Each row of a before or after table is a point. The points were changed in one or more steps. Then noise was added and the rows were shuffled. The steps act on how far a point lies along the listed directions, d1 being the first. What was done? A step turns or swaps two directions, mirrors them in a line or flattens them onto one, adds a multiple of one to another, or multiplies one. Angles are multiples of 10 degrees, from the lower direction toward the higher: turns from -170 to 170, lines from 10 to 170 but not 90. Use the fewest steps. Two steps may share a direction if one is a turn and the other turns, adds or multiplies; they go together, in the order done. Otherwise the lowest direction goes first.

Directions:
(1): [ 15  37 -41]
(2): [27 32 39]
(3): [-48  29   9]
Before:
[[ 17  43 -25]
 [ 46 -24   9]
 [ 20 -33 -33]
 [ 12 -23 -10]
 [ 29 -13  10]
 [ 23  -3 -34]
 [  0  12 -60]
 [ 16  19 -35]
 [ 29  41 -13]
 [-15 -11   6]
 [ -2 -12 -32]
 [  2   6  34]]
After, 12 rows:
[[-41  10 -13]
 [-20  12 -13]
 [-18  -4  41]
 [-12  32  -2]
 [ 23  14  -1]
 [-36  -2  11]
 [-24  45  -5]
 [-41 -35  20]
 [-22 -16  43]
 [-32 -12  28]
 [ 13  -2 -15]
 [-25 -10  -4]]
Steps: turn d1 and d3 by 160 degrees; multiply d2 by 0.7

Directions:
(1): [ 14 -54  44   5 -31 -18]
(2): [  8  52  26  20 -50   4]
(3): [ 25   7 -22 -60 -27 -29]
(4): [-31   7  43 -48   8  34]
Before (13 x 6):
[[-10  22   3  21   6  22]
 [-21  36 -26  29  12  12]
 [-10  29 -26  22  15  16]
 [  9  -3  13 -14 -30   1]
 [  5 -29  17 -24 -13  -9]
 [-12  16  -8  58  14  15]
 [-14  10  11  -3  13  23]
 [ -1  -9  -2 -24  -1  -9]
 [ -5  23 -22  24  21  16]
 [  1   3   8 -10 -21  -5]
 [-13  -7  12 -12  -2  -3]
 [ -3  26 -27  46  17  14]
 [-15   7 -12  52  27  16]]
After, 13 rows:
[[-11  16  -3  59   8  13]
 [-18  41 -17  34   0  11]
 [ -7  35 -18  27   2  16]
 [  9 -14  14 -16 -25  -1]
 [ -2  31 -16  28  11  16]
 [ -9  22   9  22  -1  21]
 [ -1  31 -19  50   7  13]
 [-14  12  14  -1   9  23]
 [ -2  -7  -4 -24   2 -10]
 [  2  -4   9 -11 -20  -6]
 [  2 -32  10 -28  -3  -8]
 [-14  -9  11 -13  -1  -1]
 [-14  13  -9  54  22  16]]
Steps: turn d1 and d2 by -20 degrees

Directions:
(1): [  1  -2   3 -13 -60 -12  23   0  60]
(2): [-29 -44  -1 -30 -33  43 -28   3 -22]
(3): [-44 -15  29  30 -12 -55 -27   9  -9]
(4): [-58  26 -27  -3  22  17   8  42  25]
(5): [ -7  51   6 -28 -36 -12  20  10 -50]
(6): [  0 -35 -41 -47  18 -48  17   4  -8]
Before:
[[-14  12  -1 -18 -56  21  -4  -2   1]
 [ 20   9  -1   0  10  12   8  -3 -24]
 [-39 -34  -1  -2   5  45 -50  16 -34]
 [  3  28   3   2 -30   1  10  -4  36]
 [  0 -24  32  20 -22  48 -56  -7 -18]
 [ 17  -7 -37 -20  10 -16  26  -6  19]
 [ 19 -16  -5  -8  -4 -60  17 -10 -10]
 [-25 -36  38  23  12  39 -42  -3  -6]
 [  0  28 -18 -17   4 -43   9  14   1]
 [ 21 -26   5 -15  16 -23   8 -21   2]]
After (10 x 9):
[[-14   3 -11 -32 -50   9   0  -1  -2]
 [  5  34   9  10 -30   8   6  -4  37]
 [-39 -53 -26 -32  16  20 -39  17 -39]
 [ 22 -23   9 -11  14 -24   8 -20   3]
 [ 17  -7   3   3  -8 -51  14  -9 -12]
 [ -2  39  -7  -5  -1 -32   6  13   3]
 [ 18   1 -31 -13   7  -7  24  -6  20]
 [ 20  12   4   3   9  10   7  -5 -27]
 [-29 -52  22   6  14  20 -34  -3 -10]
 [ -1 -40  12  -2 -13  27 -50  -4 -22]]
Steps: add 0.7 times d2 to d6

Directions:
(1): [ 18   3 -47   3  24  16 -10  23 -54  -4   8  14]
(2): [-17 -21 -54  -1 -17   7 -19  17  38  26 -18  -9]
(3): [ 37   8  -8  30   5 -12   3   6   6 -25 -17 -60]
(4): [  6 -23  18 -21  -6  11 -46 -21 -27  29  11 -38]
(5): [-16  31 -26  27 -33  -5  13 -36 -11  13  39 -10]
(6): [ 24 -37   0  25  -7 -48  13 -11 -16  32 -15  21]
Before (12 x 12):
[[  3   0 -10  20  -9 -18  -5 -25  -4  10  -4 -16]
 [ 19  -3  -4   4  30   5  13  13 -39   6   4  49]
 [  7 -12  10  12 -13 -12  -6   4  18  -6  -7 -28]
 [ -1  -6 -26   6 -18  -4 -15  -4  -8  15   6 -13]
 [ 12  17  -4   1  14  -7  24  -9 -39  -3  22  39]
 [ -7 -14  -7   5 -20 -12  -1 -18  32  13  -5 -19]
 [  0  -8   7  -3 -18 -10   1 -13   1  14  12 -17]
 [  7  -4 -13  27  -8 -17  15  -5  23 -10 -23  -4]
 [ -8  -3 -16   6  17 -12   5   4 -16  -6  -7  53]
 [ 17 -11  10 -10  10  -5  16   6 -35  -1   4  60]
 [ 15 -21  -8  20 -12 -10 -11  -8  -3   2 -14 -22]
 [-10  11  -4   2  -6   3 -10  11   7  -7   2 -18]]
After (12 x 12):
[[-18  -3  20   4   4 -23  13 -13  15  -5 -10  45]
 [ 19   2 -22  29   6 -11  15   2 -10 -18 -14   4]
 [ -7 -12  44   1  -4 -14  21 -13  37  17  -9  29]
 [  9   6  10   6  -9  -9  -2 -15 -29  -1  17  -8]
 [ 17  -3 -32   8  10   2  -4  -2 -36   1   8  -2]
 [-17   1  13  -2 -23 -21  24 -24  42  17   3  19]
 [ 17 -11 -17  14   2  -3 -11  16 -15 -10  -3 -19]
 [  8   2 -14  19  -3 -16  -5 -22 -16   6  -2 -11]
 [ 22 -16   1  20  -4  -9  -7  -9 -21  -7  -7 -17]
 [ -9 -25  27 -13 -21 -17  16  -7  34  16 -12  43]
 [  6  -9 -18  -2 -11  -3  -4  -2 -16  16  14 -11]
 [ -5  15  -1   2   0   4  -7  12  -8 -13   7 -14]]
Steps: turn d1 and d2 by -140 degrees

Directions:
(1): [ 22  60  20  19  -6  30  17  38  13 -46 -40  38 -49  40  18 -28  23 -19
 -31  -1]
(2): [-47  56 -13  22  17 -11  23  -9 -12  34 -37   1  44  25 -39  20   4  46
 -41 -43]
(3): [ 31 -13 -47 -21  -8 -53 -24 -10 -53  -9  -8   2 -31  50  49  36  15  12
  -2 -45]
Before, 13 rows:
[[-17  32  37  21   5  42  20  13  30 -11 -23  18  -9   4 -14 -30  -1  -7
   -8   7]
 [ -6  32 -15   2   1 -14   9  -3 -17   7 -29  10  -4  34  -2   9   5  21
  -21 -32]
 [  2 -12 -10  -5   8  -8 -13  -5  -4 -11  15  -9  -9  -1  15   3  -7  -9
   17  10]
 [  1   7  23  10 -15  34   6  12  36 -30   2  18 -30 -12  17 -35  -2 -13
   11  28]
 [ -3 -33  24  -3   5  19  -1   4  35  -5  45  -3  15 -46 -21 -18 -11 -20
   26  33]
 [ 26   2  11   4   1   1   4  10   2 -17   7  26 -12 -10  12 -16  -9 -18
   -4   9]
 [ -2  44   4  21   2  23  30  26  14 -18 -23   8  -4   7 -20 -17   8   0
  -31   2]
 [ -2 -29 -13  -4   4 -11 -11 -21  -4  14  15 -19  17 -14  -7  14  -5   0
   17   3]
 [ 22  27  -3  -6   0  -2   5  15 -14 -22 -24   8 -33  46  17  -7  18 -19
   -2 -11]
 [-25  31   8   9  -2   1   7  -6  -8   6  -6   5  20   4   2   9  11  18
  -14 -15]
 [-40  27   9  18  -7   9   7   7   8  10 -15  -3  28   2 -35 -11   1   7
  -29  -6]
 [-25  36  21  23  -2  31  19  22  29  -3 -20  15   6   1 -20 -22  -4  -7
  -13  16]
 [ 29  -6   3  -3 -16   4  -1  28  -6 -24   0  10 -31  18  37  12  13 -18
    5  -3]]
After:
[[-53 -11  -3   5  -4 -10  -3 -17  -1  40  12 -27  60 -24 -45   7 -14  19
   -8  -6]
 [ 23  30  -2  -4  -1  -1   7  18 -14 -25 -25  11 -36  48  17  -7  19 -20
   -2 -10]
 [  9   7  -4   1   7   0  -7   8   0 -26   2   2 -25  11  21  -4   0 -16
    9   9]
 [-20  -6 -28 -11   5 -33  -1 -27 -25  36  -5 -14  27   8 -12  28 -10  32
   -1 -33]
 [ 13  39  34  20 -18  49  14  31  42 -55 -19  39 -56   9  26 -49  10 -24
   -6  29]
 [ 38  23  12   5 -19  17   6  46  -1 -46 -19  27 -54  36  44  -1  23 -27
   -9  -3]
 [  0 -23 -11  -1   4  -8 -10 -17  -3  10  12 -14  12 -11  -6  12  -3  -2
   14   2]
 [-32  20  16  17   0  23  15  12  25  10  -9   2  19 -10 -25 -16 -10  -1
   -5  16]
 [-21  23  35  19   6  37  18   8  28  -4 -17  12  -1  -3 -17 -25  -5  -5
   -3   8]
 [ 10   4  36   8   2  37  10  28  42 -33  20  20 -15 -22 -12 -34   2 -30
    7  33]
 [-36  -1  -2   0   1 -14  -1 -26 -15  30  15 -15  46 -17  -7  23   0  28
    2 -13]
 [ 33  24  18  11   0  10  11  25   7 -33  -8  40 -29   4  18 -26   0 -25
  -15   9]
 [ -9  21  -3  15   3  13  22  11  11  -1  -8  -5  14  -7 -28  -6  -1   7
  -20   2]]
Steps: add -1.5 times d2 to d1

Directions:
(1): [-10  45  12 -32  16   9  29  11  11   7  24  -1  -7  33 -15 -14  14 -15
  -6   5   2 -11  16 -60 -34  -6  17   8 -15  39  12 -19]
(2): [-19 -22  -6  29  -5 -34 -17 -15  10   8  56   2 -34 -21   0 -19  23 -11
  14  14  23  24   5   9 -29 -16  -3  28  40  17  -2 -22]
(3): [ 28  29  -4  39  31 -33   0  51  -1   7 -13 -20   0  -9 -20  13 -28   6
  32 -13 -11  -4  49  -1  -9  16 -10  20  19   8  -2  16]
(4): [-32  39  41 -14  -5  -3 -46 -24  32  20  18 -32   1  13 -24  -1  -7 -25
  16 -21   5  10   8  10  42   0 -18   6  -8 -22  10  12]
(5): [  0   2 -12  -3  -5  -2  -2 -29   2   1  -6  21   1  21 -44  29  40  44
 -13 -14   1  10  50  20  20  29  16 -20  16  15  -2 -34]
(6): [ 15 -24 -16  12 -27 -11 -27  -5  -3  20   0 -39  21 -12 -34  53 -16 -11
 -15   3  15  -9 -16 -56  -4 -23  19 -17   8  -3   1 -15]
Before (11 x 32):
[[  7  26   2   4  23 -10  21  29   4  -1  -1 -12  -2   1   8 -16 -15 -11
   14  -3  -4  -4  18 -15 -24  -1  -1  18  -1  22   6  13]
 [  5   3  11  28  10 -14 -15  23   5  11   5 -15  -1 -32  10  -9 -20 -20
   21  -1 -10   7  -6  15   4  -4 -13  18  14 -17  -3  15]
 [  1  44   5 -13  19  -7  13  26  11  16  20  -7  -9  12 -25  -6   6  -7
   10  14   8 -13  24 -51 -36  -9  13   9  -3  23   4 -12]
 [ 21  -1   4  19   1  -4 -27  16   9  12 -13 -23  10 -11   7  18 -36   4
   12   7 -12  -8  -5  -7  10  -1 -11   5   0 -17  -6  18]
 [-17 -19  13  -7 -17   3  -5 -19   7  -4  32  13 -15 -15  22 -30  10 -10
   -7  21  10  13 -33   6 -15 -24 -12  23   2   7   0 -11]
 [ 19 -23  -2  18  -7  -5 -13  13   0   3 -12 -24   8 -24   7  15 -32 -15
    1   6  -7  -8 -28  -6  -9  -3  -7  -3  -8 -18  -2  15]
 [  1  10   8  23  -5 -19 -31   3   1  15   3 -30  12  -6 -15  30 -27  -1
   14 -13  11  -2  13  -4  26   1  -6   9  11 -13  -1  16]
 [ 19  -2  -9  22  -2 -19  -4  21  -1   6  -3 -17  -4  -7 -21  14  -3   6
    8  -9   6   7  11 -11  -6  -1   2   1   8  -2  -1  -3]
 [ -6   1  16  13 -10 -13 -37 -13   1   9  -1 -17  14  -8 -25  24 -16  -7
    4 -13   5  -2  -1   7  17  -1  -4  -6   2 -20  -4   8]
 [  6  -4  -5  16  12 -24  -1  12   1   9  24   1 -15  -8 -16   1   3  -4
    5  10  13  18  21 -14 -21 -10  -1  17  29  19   4  -6]
 [ -6  -9   4 -27  -5  30   5  -8  -4  -6  -7   9   1  -2  26 -14 -11  -8
  -11   6  -6  -1 -36  18   4  -3  -5 -15 -11 -22   0  11]]
After (11 x 32):
[[  7 -19  -2  17  -1 -11  10  16  -4  -7  23  12 -18 -27  24 -27  -5  -3
    5  25   4   6 -16  -1 -37 -20 -12  34  15  18  -6  -4]
 [ -1   8  16  28   6 -16 -25  11  10  15   5 -16   0 -27  -3  -2 -15 -15
   21  -7  -9  12   5  27  19   3 -15  15  18 -21  -4  11]
 [  5   4   2   6 -11 -11 -17  -1   8  10  -1 -19   0   3 -31  17   6   5
    3 -15   8  10   9  -3  13   1   3  -8   1 -10   2  -8]
 [-13  60  17 -31  17   0  10  11  22  20  29  -9 -10  27 -37  -6  18  -9
    3  10  10 -12  29 -59 -29  -7  17   6 -10  28  10 -22]
 [ -6  43  15  -4  21 -14   7  11  17   7   8 -15  -3  15 -16  -8   0  -7
   16 -15   0   3  40 -11  -9   6   0  15   1  23   9   3]
 [ 16 -11 -11  -2  11  14  17  24 -16 -10 -17   9  -2 -14  29 -12 -26  -1
    0   9 -12  -5 -22  15 -16   1  -8  -5   2 -12  -5  18]
 [ 16   2  10  14  -3  -2 -38   4  13  15 -15 -25  13  -5  -3  24 -32   7
   11  -1 -12  -5   1   2  27   5 -15  -2  -2 -24  -5  17]
 [-12   4  17   5 -17  -5 -36 -18   5  14   5 -29  16  -2  -8  27 -22  -6
    3 -11  13  -1 -10   0  40  -4  -6  -1   0 -25   1  17]
 [ 26 -11  -2  27  -2 -12 -19  18   2   8 -22 -28  13 -22 -10  27 -35  -3
    7  -4 -11  -7  -3   3   4  10  -9  -5  -3 -19  -3  16]
 [ -6   5   4   4   6 -19 -11  -8  10  12  29   0 -14   4 -28   5  15  -4
    1   4  16  22  25 -10  -7  -6   1  13  24  15   7 -13]
 [-10 -12  16   3 -18  -1 -35 -20  -3   4  -4 -13  19 -12  -7  19 -18 -13
   -4  -6   6  -4 -27   6  18  -8  -5 -12  -8 -29  -4  13]]
Steps: multiply d1 by 1.3; add -0.3 times d6 to d2; turn d3 and d4 by 50 degrees; turn d3 and d5 by 50 degrees

Directions:
(1): [-18 -11  -5   6 -15  12 -30  19  -5   1 -30  14  -4  12  -1   3 -22  23
 -17 -32  19 -27 -15 -16  33   7 -34  -3  44  14  -2  21  39 -20   6  18
  -3 -29  22  23  -5  18  35   5 -32   8 -25 -39   7   4 -16 -29  -7 -19
 -26 -26  -6  31 -27   1  18  13 -20 -34]
(2): [ -3   7 -11  12 -15 -26  -1 -20  -5  41  16  17 -11   3   3  13   4  -5
   6 -10 -55   0   4 -20 -11 -20   9  11 -16 -12 -47  28 -29 -21 -25 -17
  -8   5 -18  15  -5  39 -11 -47  13  -4 -42 -28 -20  -1 -34  23 -15 -12
 -14   5 -19  35   4  -7  31  28  13   7]
(3): [-30 -30  -5   2  17 -21  -5  44 -18 -12   2   4  -8  -7   0 -11   6  29
   7 -20 -13  -5 -21 -60 -18   9   3 -13  16   4 -46 -36 -24  -3  17 -39
  -9 -27  -6 -24  23  18 -13  43  11 -16  24 -16  32   4  -5  -6   0  14
 -12  31   5 -14  18 -43   0  -2  -1   0]
(4): [-22 -11  15 -11 -53  -6  -2  -5 -30  48  28  13  28  -5 -21   2  25   8
  20  40  18  34 -38 -13 -21  17 -15   5   1   2 -29   4  18 -34  11  23
  31 -10  21 -23  -3 -24 -10  22 -21   4 -10  15 -27  17  -8 -13  19 -30
 -11   0  -3  10  20  16 -12 -25   7  24]
(5): [  3  26  30 -27 -29 -36  -7   9 -20   7  13 -12  15   0   7  -7 -11   2
 -15  27  -6  -2  12  -3  29  15  20  13  30 -31   0 -24  -5  -3  10  38
 -19  15 -49 -46  20  36  47  -5   5 -45   0 -12  12  -3  10  13   1  12
   7   3 -32   3 -25  20 -18 -13   6 -27]
Before:
[[ -3   0  -2   3 -25  -3   1 -15  -7  16  11   1   7  -5  -5   4  -3   8
    4  10  -6  22 -14 -10  -9   6   2   6  -4   2 -13   9   1 -13  -1  10
    2   0  -2  -2   6   9   4  -6 -11  -7  -9   0  -6   6 -12   7   6 -19
    6  -3  -5  11   5   7   7   2   6   4]
 [-15  -8  -2   4   3 -12   3   9  -7   6  10   9 -11   9  -4  -8   6   8
   11 -15 -19  -5  -5 -26  -7   2   6   8   3  -1 -31 -12  -9  -1   0 -15
    2  -9  -9   1   8  18  -5   3   3   1  -5 -18   6   6 -13   1  -5  -3
   -7  15  -6   6  18 -24  12   6   5  -1]
 [  2   8  -8   6 -18   3  -5 -17   3  23  -4  16  -1   3  -5  11   4 -10
    8  -6 -11  -3  -1  11  -2 -18 -17   6 -14   4 -15  38  -1 -10 -19   0
    7   2  11  22 -12  -2  -2 -30  -9  19 -26 -15 -21   5 -19   2  -6 -23
  -10  -9   2  29  -7  12  23  19  -2   7]
 [  5 -13 -19  22  36  21   3  -8  10 -19  -7   3 -18  -3   3  -2   2  -1
   11 -14  -1   3  -7  -1 -19 -17  -5  -8 -24  14   5   6  -8  10  -3 -36
    1   4  19  34 -10 -17 -35  -2   8  22  10  15  -6  -3  -7  -3  -7   1
    9   2  25  -3  16 -20  16  14  -3  15]
 [  1   9   3  -8 -22  -2  -5 -11  -7  18  12  14   4   7  -8  10  -2 -10
   -2   7  -4   3   0  10   9  -6  -1   9   0  -3   2  21  14 -10 -10  14
    3  13  -1  11 -15  17  17 -15  -9  -3 -19  -5 -13   2  -8   3  -3 -13
   -8 -16 -11  19 -11  19  10   0  -1   7]
 [ 12   5 -26  12  52  27   9  -9  27 -27 -13  -9 -18  -1  14  -1  -4 -21
    0 -26  -5  -3  16  18 -11 -12   7  -4 -26  11  28   3 -18  25 -17 -21
  -11   8   7  27 -15 -14 -31 -15  16  19   9  14   6  -9   0   7  -4  15
   16   6  22  -8   7 -14  15   3  -7  14]
 [ -6  -1   4   5 -25   7 -13 -16 -12  23   6  16   9   5 -13  11   5   6
   -4   6   8   7 -21  -1  -5  -1 -18   1  -3   3  -7  28  24 -17   5  14
   15  -5  17  18 -13  -5  10 -12 -18  16 -25  -1 -25   6 -14  -9   3 -23
  -20 -11   5  20   3   8   6  -3  -3   0]
 [ 12  -7 -14  13  28  15  11  -8  20 -20  -9   2 -10 -10  -2  11  -4   1
    3 -13   1  -2   6  10 -21  -2   6  -2 -26  15  13   2 -13  21  -4 -20
    1  -2  20  17  -4 -17 -18  -1   6  17  17  16  -1  -2   2   4  -1   7
    6  -1  19 -16  14  -8   0   6   2  15]
 [ -7 -19 -10   7  23   6  -4  16   4  -9  -9   3 -12   4   0 -14   8   9
    3 -16  -9 -11  -4 -18 -11 -10  -1 -11  -9  10 -16   1  -7  -1  -2 -37
   -3  -8   7  14   5  -8 -15   4  -6   1   6  -1   5   0  -6  -4  -8   8
  -13  15   3  -6  10 -23  10   4  -2   4]
 [ 10   0 -11   9  20  13  14 -25  16  -8  -2  -6  -3   5  -4   5   4  -5
    0   0   1  -1   7  27  -9 -12   7   5 -27  12  22   7  -1  18 -13 -17
    2   3  15  21 -15 -25 -22  -8  10  13   3  19  -8  -2   0   0  -5   9
    7  -2   4  -8   6  -6   4   4   6   9]
 [  1  -4  -3  -3  17   1  -2  13   3 -13   2   0  -7   0   7  -6  -2   3
   -5 -10   1  -3  -3  -2  -3   5   9  -7  -1   4   4 -12  -7   6   7  -8
   -4  -4   1  -4   6  -2   6  13  14  -1  15   3  12   0   8   5 -11   6
    4  13   4 -15   2 -10  -9  -1  -6  -5]
 [  7 -17 -26  25  60  28  -1   6  37 -40 -23  -2 -24   7  -1  -9  -9   1
   -2 -31   3 -17   9   7   1 -10  -5 -10 -21  25  20  -2  -6  28  -3 -37
  -14  -8  17  44 -14 -13 -21   8  12  23  16   1  14 -13   5  -5 -13  16
    4   1  31 -11   6 -22  11  17 -15   4]]
After, 12 rows:
[[ -2   3   0   1 -26  -7   0 -14  -9  14  10  -1   7  -5  -4   3  -5   8
    0   9  -8  18 -10 -10  -4   6   6   8   0  -4 -12   5  -1 -11   0  13
   -4   3 -10  -8   8  14  10  -8  -9 -14  -9  -2  -3   3 -11  10   5 -16
    8  -2  -9  10   0   9   5   2   7  -1]
 [ -3   5  -5   4 -24  -3  -7 -14  -4  27   1  16   3   2  -7  10   7  -6
    9  -1 -13  -1  -7   4  -4 -15 -17   7 -10   2 -22  34  -2 -13 -15   1
    8   0   8  13  -9   2   1 -22 -11  14 -25 -15 -20   9 -19   0  -4 -24
  -11  -5  -1  29  -6  11  21  15  -2   9]
 [ -2 -17 -15  20  20  19   2 -10   1  -4   2   9  -8  -6  -3  -1  10   1
   18  -1   6  14 -20  -4 -25 -11 -11  -7 -24  15  -4   9  -2  -1   0 -28
   12   1  27  28 -14 -27 -38   5   2  22   5  21 -16   4 -10  -7  -1 -10
    5   2  24  -1  21 -13  12   6   0  24]
 [ -7   3  10  -2 -31  -1 -15 -10 -19  25  10  14  12   4 -12   8   6   8
   -6  12   7   6 -21  -6   0   3 -14   3   4  -3 -10  22  23 -20   8  20
   12  -4   7   4  -7   3  19  -9 -17   5 -24  -6 -20   6  -9  -6   5 -20
  -21  -8  -1  20  -1  10  -1  -7  -2  -5]
 [ -9 -19  -8   5  13   9  -4  10   0   1  -2   6  -7   3  -3 -12  11   7
    6  -7  -5  -5 -10 -16 -13  -9  -3  -9 -11  12 -16   6  -1  -7  -1 -30
    4  -8  12  14   1 -15 -16   4 -11   6   2   4  -2   2  -7  -7  -4   0
  -15  12   3  -2  12 -16   8   0   0   8]
 [  0   8   3  -7 -18  -5  -8  -6  -7  14  12  12   1   7  -8   8  -4  -8
   -4   3  -6  -1   2   5  10  -6   3   8   3  -5  -1  17   9  -9  -9   9
   -1  13  -5   8 -11  22  20 -14  -7  -7 -15  -8  -8   2  -7   5  -3  -9
   -7 -13 -13  18 -13  15  10   0  -2   2]
 [  2  -4 -10   8  11  11  14 -24  10   1   5  -3   3   3 -10   4  10   0
    3   7   5   6  -2  21 -16  -9   3   5 -26  15  12   6   2  10 -10 -15
    8   0  21  15 -15 -29 -27   0   8  15   2  22 -12   3  -2  -4  -3   4
    3   0   7  -7  13  -5   1  -3   6  15]
 [  2  -5  -6   0  18   4  -2   9   5 -11   0   1  -8   1   5  -4  -1   0
   -3 -11   4  -2  -3   2  -4   4   7  -8  -5   6   6  -7  -6   8   5  -9
    0  -3   5   1   3  -6   4  11  13   4  14   4   9   0   7   5 -10   1
    2  11   4 -12   5  -9  -9  -1  -6  -2]
 [  5  -3 -28  14  42  33   8 -11  22 -13  -7  -2 -13  -2   5   1   6 -18
    9 -19   2   8   1  12 -24  -9  -2  -5 -31  18  18   9 -12  15 -14 -23
    2   1  23  28 -19 -27 -44  -7  10  28   7  22  -4  -3  -5   0   1   5
   12   6  29  -6  19 -15  14  -1  -6  27]
 [-12  -6  -1   1  -1  -9   4   3  -4   8  10   8 -10  10  -4  -5   6   5
    9 -13 -18  -3  -3 -19  -6   3   6  10   1  -2 -26  -8  -5   0  -2 -10
    3  -5  -8   3   6  16  -4  -1   2   2  -8 -17   2   4 -13   2  -6  -4
   -6  11  -8   7  14 -19  13   5   4  -1]
 [  1 -26 -27  27  45  33   0   2  31 -22 -15   7 -18   6  -9  -6   3   3
    9 -20  11  -2  -8   5 -12  -6 -15 -10 -27  32   9   5   3  16  -2 -35
    3 -15  36  45 -21 -30 -34  17   2  35  11   9   1  -4   0 -13  -5   3
   -2  -1  37  -7  19 -19  11  11 -13  20]
 [  6 -11 -12  12  15  15  12  -9  14  -9  -3   6  -3 -12  -7  12   3   3
    8  -4   6   7  -3   7 -29   2   1  -1 -26  18   5   3  -9  12  -1 -15
    9  -6  27  13  -6 -24 -22   4   1  21  15  21  -8   2  -1   1   3  -2
    2   0  19 -14  21  -5   0   1   3  23]]
Steps: multiply d3 by 0.7; turn d4 and d5 by 30 degrees
